Each row of a before or after table is a point. The points were changed in one or more steps. Then noise was added and the rows were shuffled. The steps act on how far a point lies along the listed directions, d1 being the first. Name the steps. A step turns or swaps two directions, mirrors them in a line or flattens them onto one, adds a multiple of one to another, or multiplies one. Angles are multiples of 10 degrees, from the lower direction toward the higher: turns from -170 to 170, lines from 10 to 170 but not 90. Use the fewest steps. Two steps may share a direction if one is a turn and the other turns, adds or multiplies; they go together, in the order done. Otherwise the lowest direction goes first.
(in the rows, 128 means zero)

Directions:
(1): [87 93]
(2): [ 93 169]
Before (12 x 2):
[[134 157]
 [187  54]
 [124 118]
 [145 145]
 [143  49]
 [104  89]
 [152  46]
 [ 92 164]
 [118 146]
 [134 128]
 [ 91 168]
 [110 166]]
After, 12 rows:
[[104 131]
 [149 223]
 [111  91]
 [180 193]
 [100 118]
 [118 104]
 [128  77]
 [177 199]
 [114  74]
 [176 139]
 [119 129]
 [137 136]]
Steps: turn d1 and d2 by -130 degrees

Directions:
(1): [ 80  86 144]
(2): [ 85 164  94]
Before, 14 rows:
[[135 134 117]
 [ 68  71 158]
 [134 111 164]
 [185 153 125]
 [121  61 194]
 [156 190 135]
 [141 146 133]
 [ 83 112 141]
 [152 126 129]
 [159 182 124]
 [101 139 133]
 [156 169 138]
 [130  27 225]
 [115 147  85]]
After, 14 rows:
[[114 104 128]
 [111  79 148]
 [113 202  82]
 [ 93 144 126]
 [124 108 173]
 [173 111 123]
 [135 103 193]
 [137 152 133]
 [ 58 187  95]
 [123 116 143]
 [138 175 113]
 [ 20 200  84]
 [138  89 178]
 [132 119 132]]
Steps: turn d1 and d2 by 130 degrees

Directions:
(1): [ 98  66 127 159]
(2): [ 61 159 113 123]
(3): [117 140 200 144]
Before, 9 rows:
[[128 124 249 143]
 [106 120 100 125]
 [ 99 134 159 165]
 [135 107 115 134]
 [121  60 180 148]
 [124 123  97 110]
 [106  95 132 148]
 [ 76  75 136 165]
 [149 102 159 155]]
After:
[[118 138 100 103]
 [152  78 240 154]
 [127 105 112 135]
 [105 134 108 121]
 [ 83  78 145 163]
 [108  95 134 148]
 [112 129 166 166]
 [150  80 145 161]
 [125  33 166 155]]
Steps: turn d2 and d3 by 20 degrees; add -0.5 times d2 to d1

Directions:
(1): [172 164 184 100 165 127]
(2): [111  97 159 185 177 155]
(3): [170 100 113 110 116 201]
(4): [131  91  89  90 189 104]
(5): [154  65 166 125  97  91]
(6): [190 142  93 180 133 104]
Before (13 x 6):
[[113  97 169 126 127 132]
 [156 120 108 100 139  98]
 [ 86  60 150 120 182 150]
 [146 129  35  95 138 185]
 [154 120  65 110 124  74]
 [148 134 128 135  80 103]
 [169 150 110 117 110  96]
 [178 109 126 158 102 122]
 [136 115 147  77 117  93]
 [118 135  38 113 105 100]
 [ 65  74 167  41 139 116]
 [ 46 152 119  19 144 151]
 [141 195  90 144 138 130]]
After (13 x 6):
[[127  42 102 110 147 184]
 [100  62 147  96 160 197]
 [184  92 119 147 149 141]
 [245 118 146 102 187 126]
 [196 162 157  98 231 188]
 [ 62 110 145 120 206 152]
 [119 101 145 163  99 135]
 [ 76 149 104 129 132 179]
 [139  77 101 130 149 155]
 [163 139 138 129 119  92]
 [ 93  97 130 160  95  98]
 [176 135 119  70 148  80]
 [114  92 111 159 128 162]]
Steps: turn d1 and d5 by -30 degrees; turn d1 and d6 by 110 degrees; turn d2 and d3 by -150 degrees; add 0.7 times d4 to d3

Directions:
(1): [119  84  59  72 146 101 135 106]
(2): [ 98 182 133 100  87 122 180  80]
(3): [138 127 180 100 172 121  89  63]
(4): [167 106 142  80  56 154  97 133]
(5): [ 88 138 159  97 118  58 103 175]
Before:
[[134 162 118 200 120 171 153 166]
 [166 110 146 142 104 155  79 176]
 [139  93  56 174 148 193 199  94]
 [120 139 155  97 108 103 128  73]
 [ 99 165 143 226 181 133 161 135]
 [153  96 145 143  96 149 117 144]
 [145  89 100  76  61 158 130 148]
 [167 167 111  85  98 156 148  34]]
After (8 x 8):
[[129 132 159 160 147 132 144  88]
 [125 181 155 151 155 151 150  73]
 [186  85 126 122 188 115  38 137]
 [134 162 117 211 133 168 153 169]
 [156  54  61 184 160 180 152 153]
 [141  90 153 112 122  91  84 123]
 [ 95 117 131 126 219 108 135  84]
 [140 131 117 181  53 171 140 196]]
Steps: mirror d2 and d5 in the line at 70 degrees; mirror d3 and d4 in the line at 30 degrees
